Each point is reached from the start by the listed moves, each made once or not at all, plus a little noise. Say if it took an odd or an even number of moves. Then give how often each move was made.

Moves:
(1): [ 0.56  0.02 -0.16 -0.16 -0.14]
(2): [-0.12  0.59 -0.06  0.14 -0.26]
Start: [-0.03 -0.05  0.20  0.23 -0.02]
Points:
[-0.04 -0.05  0.19  0.23 -0.03] => even (0, 0)
[ 0.42  0.53 -0.03  0.20 -0.44] => even (1, 1)
[ 0.54 -0.03  0.04  0.06 -0.18] => odd (1, 0)

Moves:
(1): [ 0.14  0.30 -0.03 -0.14  0.13  0.05]
(2): [-0.31  0.21  0.04  0.01  0.02 -0.04]
(3): [ 0.01 -0.13  0.11  0.04  0.07  0.25]
(4): [ 0.07  0.16  0.63  0.36 -0.07 -0.18]
(5): [ 0.17 -0.11 -0.05  0.23  0.37 -0.05]
(6): [-0.01  0.07 -0.18  0.18 -0.10  0.19]
Start: [-0.10 -0.10 -0.01  0.02  0.09 -0.07]
Points:
[ 0.27  0.34  0.29  0.63  0.43 -0.03] => even (1, 0, 0, 1, 1, 1)
[-0.38  0.09 -0.01  0.06  0.08 -0.14] => odd (0, 1, 0, 0, 0, 0)
[-0.21  0.52  0.55  0.46  0.12  0.18] => odd (1, 1, 1, 1, 0, 1)
[ 0.19  0.03 -0.11  0.33  0.53  0.39] => even (1, 0, 1, 0, 1, 1)
[-0.17  0.22  0.45  0.82  0.27 -0.14] => even (0, 1, 0, 1, 1, 1)

Moves:
(1): [ 0.38  0.13 -0.18 -0.03  0.05 -0.12 -0.19  0.02  0.10  0.02 -0.10 -0.03
 -0.14]
(2): [-0.32  0.41 -0.27 -0.30  0.14 -0.31  0.07 -0.03 -0.16 -0.23 -0.21  0.25
 -0.33]
(3): [-0.05  0.07  0.19  0.02 -0.18  0.20 -0.10 -0.21 -0.29 -0.17 -0.44 -0.02
  0.04]
(4): [ 0.06  0.12 -0.17  0.21 -0.21 -0.15  0.37 -0.31  0.06  0.01 -0.40 -0.19
 -0.03]
(5): [ 0.03  0.06  0.31 -0.04  0.26 -0.09  0.01 -0.08  0.10 -0.10  0.30  0.15
 -0.08]
(6): [-0.05  0.18 -0.18  0.01  0.03  0.47  0.07  0.01 -0.12 -0.17  0.03 -0.11
  0.11]
(7): [ 0.12 -0.05  0.12 -0.22 -0.04 -0.18  0.28  0.01 -0.24  0.03  0.25 -0.02
  0.13]
(8): [-0.17  0.41  0.19 -0.16  0.36 -0.07  0.15  0.49 -0.08 -0.05  0.13  0.16
  0.30]
(9): [-0.08  0.03  0.16 -0.37 -0.15  0.06  0.35  0.08  0.08  0.03 -0.12  0.09
  0.02]
(10): [ 0.08  0.09 -0.10  0.15  0.10  0.07  0.16  0.15 -0.15  0.17 -0.13  0.37
 -0.17]
(11): [ 0.12  0.09  0.26  0.18 -0.28 -0.02 -0.13  0.07  0.12  0.20  0.39 -0.03
 -0.05]
(12): [-0.02  0.11  0.00  0.11 -0.22 -0.01 -0.06 -0.15  0.13 -0.27 -0.08  0.49
  0.15]
Start: [-0.12 -0.03  0.05 -0.15 -0.26  0.13 -0.03 -0.15 -0.04 -0.08  0.07 -0.29
  0.03]
Points:
[ 0.21  0.74  0.64 -0.09 -0.06 -0.19 -0.23  0.18  0.38 -0.26  0.73  0.48
  0.21] => odd (1, 0, 0, 0, 1, 0, 0, 1, 0, 0, 1, 1)
[-0.23  1.06  0.40  0.02 -0.79  0.66  0.78 -0.03 -0.28 -0.32 -0.55  0.45
  0.42] => even (0, 0, 1, 1, 0, 1, 0, 1, 1, 1, 1, 1)
[-0.01  0.36  0.38  0.06 -1.00  0.30  0.60 -0.36 -0.24  0.13 -0.64 -0.05
 -0.13] => odd (0, 0, 1, 1, 0, 0, 0, 0, 1, 1, 1, 0)

Moves:
(1): [-0.01 -0.05  0.07 -0.02  0.03 -0.05  0.05  0.33 -0.05  0.04 -0.14 -0.17
  0.03  0.14  0.09 -0.05 -0.07  0.30 -0.09  0.12 -0.14]
(2): [ 0.03  0.15  0.11  0.13  0.18  0.10 -0.09  0.04  0.29  0.01  0.13 -0.01
 -0.02  0.00 -0.11  0.16  0.14 -0.18  0.04  0.07  0.17]
(3): [ 0.00 -0.13  0.21  0.57 -0.03  0.14 -0.06  0.02  0.11 -0.02  0.07 -0.23
 -0.21  0.41  0.06  0.20  0.25 -0.02  0.24 -0.16 -0.22]
(4): [-0.07  0.17 -0.24  0.06 -0.09 -0.14 -0.20  0.11 -0.10  0.00 -0.09  0.02
 -0.13 -0.02 -0.25  0.03 -0.07 -0.04 -0.05  0.17  0.08]
(5): [-0.37 -0.01 -0.07  0.00 -0.01  0.08 -0.06  0.29 -0.16 -0.40 -0.10  0.02
  0.02  0.12  0.19 -0.10 -0.07 -0.08 -0.12  0.04  0.14]
(6): [ 0.19  0.25 -0.12  0.05 -0.20 -0.10 -0.17  0.04  0.09 -0.18  0.07 -0.13
 -0.10 -0.06  0.12  0.03 -0.04  0.02  0.16  0.11  0.02]
(7): [-0.08 -0.05 -0.01  0.10 -0.09  0.03  0.15  0.12  0.02 -0.06  0.05  0.13
 -0.02 -0.03  0.01  0.07  0.06 -0.13 -0.13 -0.08 -0.10]
(8): [-0.05  0.00 -0.11 -0.01  0.03  0.25 -0.01  0.10  0.36  0.32  0.02  0.09
 -0.11  0.25 -0.03 -0.02  0.15  0.11 -0.04 -0.13 -0.13]
(9): [-0.01 -0.13 -0.05  0.29  0.13  0.28 -0.27 -0.14  0.25  0.00 -0.22  0.34
  0.30 -0.03 -0.08  0.25  0.09  0.13  0.03 -0.14 -0.34]
(10): [ 0.09  0.22  0.13  0.14  0.20  0.09 -0.03 -0.21  0.03  0.20 -0.28  0.21
  0.31  0.08  0.10  0.27  0.03 -0.08 -0.25 -0.31 -0.12]
(11): [ 0.13 -0.14 -0.26  0.26  0.04  0.03  0.14 -0.05 -0.16 -0.41 -0.08 -0.19
  0.08  0.36  0.10  0.08 -0.04 -0.02  0.43  0.03 -0.25]
(12): [ 0.20 -0.01  0.01 -0.08  0.04 -0.16  0.11 -0.06  0.01  0.07  0.13  0.27
 -0.02  0.03 -0.07 -0.10  0.12  0.05  0.11  0.42  0.39]
(13): [-0.26 -0.02 -0.08  0.02 -0.02  0.10  0.04  0.11 -0.09  0.10 -0.16 -0.12
  0.17 -0.07  0.01 -0.11  0.13 -0.09  0.33  0.24  0.12]
(14): [-0.17  0.07  0.00  0.04 -0.08  0.09  0.05 -0.12 -0.03  0.03 -0.18  0.11
 -0.04  0.18 -0.19 -0.20 -0.20 -0.09 -0.18  0.14 -0.22]
(15): [ 0.01 -0.12 -0.02 -0.09 -0.17 -0.13 -0.13  0.10  0.13  0.00 -0.20 -0.09
  0.08  0.04  0.07  0.08 -0.07 -0.06 -0.07  0.03  0.07]
(16): [ 0.11  0.22  0.03 -0.31 -0.17  0.10 -0.11 -0.04 -0.05  0.34  0.19  0.14
  0.12 -0.10 -0.15  0.19 -0.07  0.09 -0.13  0.06 -0.01]
(17): [-0.19  0.03 -0.04 -0.06 -0.02 -0.22  0.07 -0.10 -0.12 -0.03  0.03 -0.20
  0.20 -0.04  0.12  0.11  0.03  0.14 -0.04  0.30  0.00]
(18): [-0.15  0.03  0.12  0.05  0.07 -0.02  0.08 -0.12 -0.03 -0.08  0.05  0.06
 -0.15 -0.03  0.01  0.18 -0.08  0.02  0.15  0.08 -0.12]
(19): [ 0.22  0.01 -0.02 -0.05 -0.04  0.12  0.13 -0.06  0.12 -0.26 -0.14  0.00
 -0.11  0.11  0.05  0.30  0.36  0.03  0.16  0.45  0.17]
(20): [ 0.04 -0.24 -0.06  0.10  0.30  0.03 -0.16 -0.01 -0.22 -0.03 -0.14 -0.13
 -0.17  0.17  0.22 -0.12 -0.32 -0.09 -0.16  0.09 -0.01]
Start: [ 0.01 -0.52 -0.07  0.02 -0.19  0.12 -0.01 -0.01 -0.18  0.22  0.06  0.38
  0.09 -0.12  0.13 -0.21  0.09 -0.01 -0.04  0.10 -0.05]
Points:
[-0.30 -0.19 -0.55  0.78  0.07  0.18 -0.38 -0.07 -0.75 -0.66 -0.74  0.37
 -0.12  0.68  0.42 -0.06 -0.64 -0.30 -0.05  0.40 -0.53] => even (0, 0, 0, 1, 1, 1, 0, 0, 0, 1, 1, 0, 0, 1, 0, 0, 0, 1, 0, 1)
[ 0.60 -0.06 -0.58  0.54 -0.70  0.43 -0.11 -0.07  0.17  0.11  0.04  0.39
 -0.42  1.01 -0.27  0.28  0.55  0.10  0.64  1.23 -0.16] => odd (0, 0, 1, 1, 0, 1, 0, 1, 0, 0, 1, 1, 0, 1, 0, 1, 0, 0, 1, 0)
[ 0.36 -0.64 -0.23  1.28 -0.41  0.34 -0.22 -0.03  0.56 -0.73 -0.23 -0.01
  0.26  0.56  0.44  1.05  0.86 -0.06  0.78  0.73 -0.54] => odd (0, 1, 1, 0, 0, 1, 1, 0, 1, 0, 1, 0, 0, 0, 1, 0, 1, 0, 1, 0)
[-0.44 -0.37 -0.49  0.81  0.23  0.41 -0.43 -0.18  0.43  0.33 -0.77  0.48
  0.81  0.46  0.09  0.80  0.40 -0.11  0.54  0.40 -0.58] => even (0, 1, 0, 1, 0, 0, 0, 1, 1, 1, 1, 0, 1, 0, 1, 0, 1, 1, 0, 0)
[ 0.20 -0.02 -0.73  0.41 -0.41  0.24 -0.72 -0.17  0.21  0.42 -0.52  0.56
  0.86  0.34  0.13  0.77  0.10  0.26  0.00  0.21 -0.77] => odd (0, 0, 0, 1, 0, 1, 0, 1, 1, 1, 1, 0, 0, 0, 1, 1, 1, 0, 0, 0)

Moves:
(1): [ 0.02  0.22  0.09  0.03 -0.04  0.28 -0.10  0.06 -0.11 -0.09 -0.01 -0.19
 -0.07  0.11  0.15 -0.03 -0.18  0.07  0.00  0.00  0.04 -0.13 -0.14 -0.23
  0.13]
(2): [ 0.14  0.05 -0.17 -0.05 -0.05  0.22  0.03 -0.15 -0.03 -0.10 -0.12  0.24
  0.05  0.08  0.04 -0.10  0.36  0.08  0.13  0.13  0.05  0.02 -0.17  0.04
  0.07]
(3): [-0.15  0.09 -0.18  0.05 -0.05 -0.06 -0.30 -0.06 -0.07 -0.07  0.07 -0.15
 -0.19 -0.15 -0.12 -0.07 -0.03  0.06 -0.01 -0.11  0.04  0.02 -0.12 -0.19
 -0.04]
(4): [-0.10  0.16 -0.08  0.11 -0.09 -0.10  0.06 -0.07 -0.04 -0.02 -0.11  0.12
 -0.12 -0.06 -0.06 -0.11 -0.31 -0.03  0.09 -0.27  0.02  0.06 -0.06  0.27
  0.35]
(5): [ 0.16 -0.09  0.06  0.22  0.00 -0.12  0.00 -0.01  0.04  0.26 -0.07  0.04
  0.20 -0.13 -0.18  0.10  0.12 -0.16  0.04  0.09  0.11  0.23 -0.15  0.10
 -0.14]
(6): [-0.02 -0.18 -0.04 -0.09  0.12  0.23 -0.03  0.16 -0.19 -0.11  0.15  0.15
 -0.09 -0.01 -0.01  0.00 -0.24  0.11  0.28  0.04  0.07  0.00  0.16 -0.12
  0.03]
(7): [ 0.10 -0.10  0.06  0.00 -0.08 -0.02 -0.09  0.09 -0.12 -0.05 -0.07  0.04
  0.09  0.06  0.39 -0.16 -0.07  0.01 -0.06  0.14  0.10 -0.11 -0.06 -0.05
 -0.02]
(8): [-0.17  0.05 -0.06  0.13 -0.07  0.15 -0.03 -0.19  0.06 -0.12 -0.24  0.03
  0.27  0.10  0.06  0.13 -0.04  0.03  0.10 -0.01  0.01 -0.02  0.19  0.09
  0.07]
(9): [-0.04 -0.03  0.13 -0.11  0.34 -0.21 -0.07 -0.04  0.03 -0.01 -0.09  0.03
  0.04  0.03 -0.01 -0.15 -0.02 -0.27 -0.02 -0.05  0.16  0.03 -0.12  0.12
 -0.06]
(10): [ 0.05  0.14 -0.01 -0.16 -0.03 -0.17  0.13  0.28  0.12  0.00  0.10  0.21
  0.22  0.05 -0.05  0.06  0.07 -0.09 -0.02  0.15  0.30  0.46 -0.10 -0.03
 -0.10]
(11): [ 0.06  0.08  0.18 -0.07 -0.04 -0.09 -0.10 -0.09 -0.09  0.10 -0.15 -0.22
  0.10  0.06 -0.05  0.16  0.11  0.16 -0.26 -0.04  0.05 -0.24 -0.07 -0.04
  0.19]
(12): [ 0.23 -0.11  0.18 -0.13  0.17 -0.14  0.08 -0.34 -0.07 -0.09  0.23  0.29
  0.00  0.21 -0.11  0.11  0.06 -0.05  0.14 -0.06  0.17  0.19  0.29 -0.17
  0.13]
(13): [-0.16 -0.07  0.17  0.24  0.11 -0.13  0.04 -0.02  0.11 -0.06 -0.05  0.20
 -0.19  0.06  0.07 -0.03 -0.24 -0.13  0.01  0.11  0.20  0.10  0.21 -0.12
  0.19]
(14): [-0.05 -0.12 -0.09  0.04 -0.10  0.11 -0.11 -0.09 -0.24  0.02  0.12  0.08
  0.09  0.04 -0.13  0.00  0.04 -0.06 -0.03  0.00 -0.05  0.18  0.05 -0.01
  0.14]
(15): [ 0.05  0.16  0.04 -0.19 -0.02  0.17 -0.29  0.02 -0.01 -0.09 -0.03  0.07
 -0.01 -0.03  0.08  0.01  0.14  0.40 -0.14 -0.11 -0.12  0.08 -0.10 -0.11
  0.31]
(16): [ 0.05  0.01 -0.01 -0.06  0.07  0.17 -0.08  0.19 -0.19 -0.24 -0.03 -0.27
  0.03  0.06  0.02 -0.25  0.12  0.23 -0.06 -0.26  0.16  0.16 -0.11 -0.04
  0.09]
(17): [ 0.13 -0.01 -0.01 -0.19 -0.07  0.16  0.03 -0.27  0.17  0.01 -0.01 -0.11
 -0.14  0.01 -0.21 -0.03 -0.27 -0.31 -0.09  0.02 -0.03 -0.09  0.08 -0.14
 -0.02]
(18): [ 0.01 -0.05 -0.02  0.05  0.13 -0.10 -0.14  0.01  0.26  0.03  0.13 -0.14
 -0.08  0.15 -0.03 -0.01  0.03 -0.14 -0.04  0.02  0.08  0.14  0.04 -0.09
  0.14]
(19): [-0.11  0.12  0.05 -0.19 -0.04 -0.05  0.10  0.02  0.23  0.04  0.08 -0.08
 -0.03 -0.40 -0.14  0.02  0.19 -0.02  0.07  0.01 -0.30 -0.18  0.01  0.02
  0.25]
(20): [ 0.28  0.13  0.19  0.14 -0.17  0.10  0.09  0.30  0.01  0.37  0.38  0.02
  0.10 -0.20 -0.10  0.35 -0.15 -0.07 -0.28 -0.11  0.05 -0.04 -0.02  0.10
  0.19]
(21): [-0.05  0.11 -0.02 -0.05 -0.04  0.08  0.15 -0.06  0.13  0.04 -0.03 -0.08
  0.10  0.03  0.17  0.08 -0.01 -0.05 -0.14  0.22  0.09  0.19  0.02  0.09
  0.10]
(22): [-0.32  0.02  0.29 -0.09 -0.06 -0.22 -0.08  0.17  0.19  0.08  0.12  0.10
 -0.14  0.00 -0.06  0.17  0.12  0.08  0.14 -0.13  0.17  0.01 -0.05  0.08
 -0.18]
(23): [-0.12 -0.10 -0.10 -0.22 -0.01  0.23 -0.02 -0.21  0.04  0.11  0.11  0.05
  0.06 -0.05  0.01 -0.01  0.03  0.11  0.05 -0.10 -0.02  0.06  0.04 -0.34
 -0.11]
(24): [ 0.06  0.15 -0.12 -0.36  0.04  0.40 -0.17  0.20  0.01  0.09  0.09  0.01
 -0.07 -0.14 -0.17 -0.17  0.06  0.36  0.05 -0.03 -0.22  0.12  0.30 -0.23
 -0.03]
Start: [ 0.27  0.16  0.01  0.13 -0.06  0.13 -0.08 -0.14 -0.12 -0.11  0.05  0.19
  0.33 -0.27 -0.12 -0.09  0.08  0.02  0.12 -0.06  0.12  0.14 -0.14  0.08
  0.10]
Points:
[ 0.39  0.02  0.72 -0.42  0.19  0.19 -0.71 -0.42  0.22  0.19  0.66 -0.04
  0.55 -0.52 -0.65  0.25  0.06 -0.20  0.11 -0.65  0.91  0.30 -0.07 -0.60
  0.61] => odd (0, 0, 1, 0, 1, 1, 1, 1, 1, 0, 1, 1, 0, 0, 0, 1, 1, 1, 1, 1, 0, 1, 1, 0)
[ 0.65  0.55  0.72  0.07 -0.36  0.27 -0.23 -0.49  0.13  0.38  0.16  0.70
  1.02 -0.12 -0.28  0.92  0.81  0.40 -0.13 -0.09  0.72  0.54 -0.20  0.25
  0.85] => odd (0, 1, 0, 0, 1, 0, 0, 1, 0, 0, 1, 1, 0, 0, 1, 0, 0, 0, 0, 1, 1, 1, 0, 0)
[ 0.43  0.22  0.17 -0.57  0.07  0.93 -0.35  0.09  0.23  0.35  0.78  0.48
  0.20 -0.27 -0.64  0.05 -0.02 -0.27  0.12  0.03  0.48  0.69  0.14 -0.05
  0.46] => even (0, 1, 0, 0, 0, 1, 0, 0, 1, 0, 0, 0, 0, 1, 0, 0, 1, 1, 0, 1, 1, 1, 0, 1)
[-0.31  0.34  0.18 -0.70 -0.08  0.54 -0.42  0.03 -0.20  0.04  0.08  0.70
  0.88 -0.19 -0.04 -0.10 -0.19  0.36  0.31 -0.16  0.81  0.86  0.18 -0.08
  0.45] => even (0, 0, 0, 1, 0, 1, 1, 1, 1, 1, 1, 0, 0, 1, 0, 0, 0, 0, 0, 0, 1, 1, 1, 1)
[-0.24  0.94  0.31 -0.44  0.00  0.28 -0.61  0.18  0.55  0.11  0.35  0.33
  0.40 -0.67 -0.71 -0.13  0.39  0.39  0.10 -0.76  0.86  0.84 -0.15 -0.29
  1.14] => odd (0, 1, 1, 1, 0, 0, 0, 1, 1, 1, 1, 0, 1, 0, 0, 1, 0, 1, 1, 1, 0, 1, 1, 1)
[ 0.25  0.71  0.10 -1.07  0.18  1.04 -1.35  0.25 -0.26 -0.47  0.38  0.00
  0.08  0.01 -0.68 -0.50  0.39  0.70  0.04 -0.44  0.81  0.89 -0.54 -0.91
  0.75] => even (1, 1, 1, 0, 0, 1, 0, 0, 1, 1, 1, 0, 0, 1, 1, 1, 1, 1, 0, 0, 0, 1, 0, 1)
[-0.06  0.59 -0.01  0.41  0.35  0.44 -0.85 -0.07 -0.02 -0.32 -0.27 -0.14
  0.13 -0.24 -0.40 -0.70 -0.43  0.03  0.28 -0.58  0.68  0.84 -0.11 -0.25
  0.79] => even (1, 0, 1, 1, 1, 0, 0, 1, 1, 0, 0, 0, 1, 0, 0, 1, 0, 1, 0, 0, 0, 0, 0, 1)
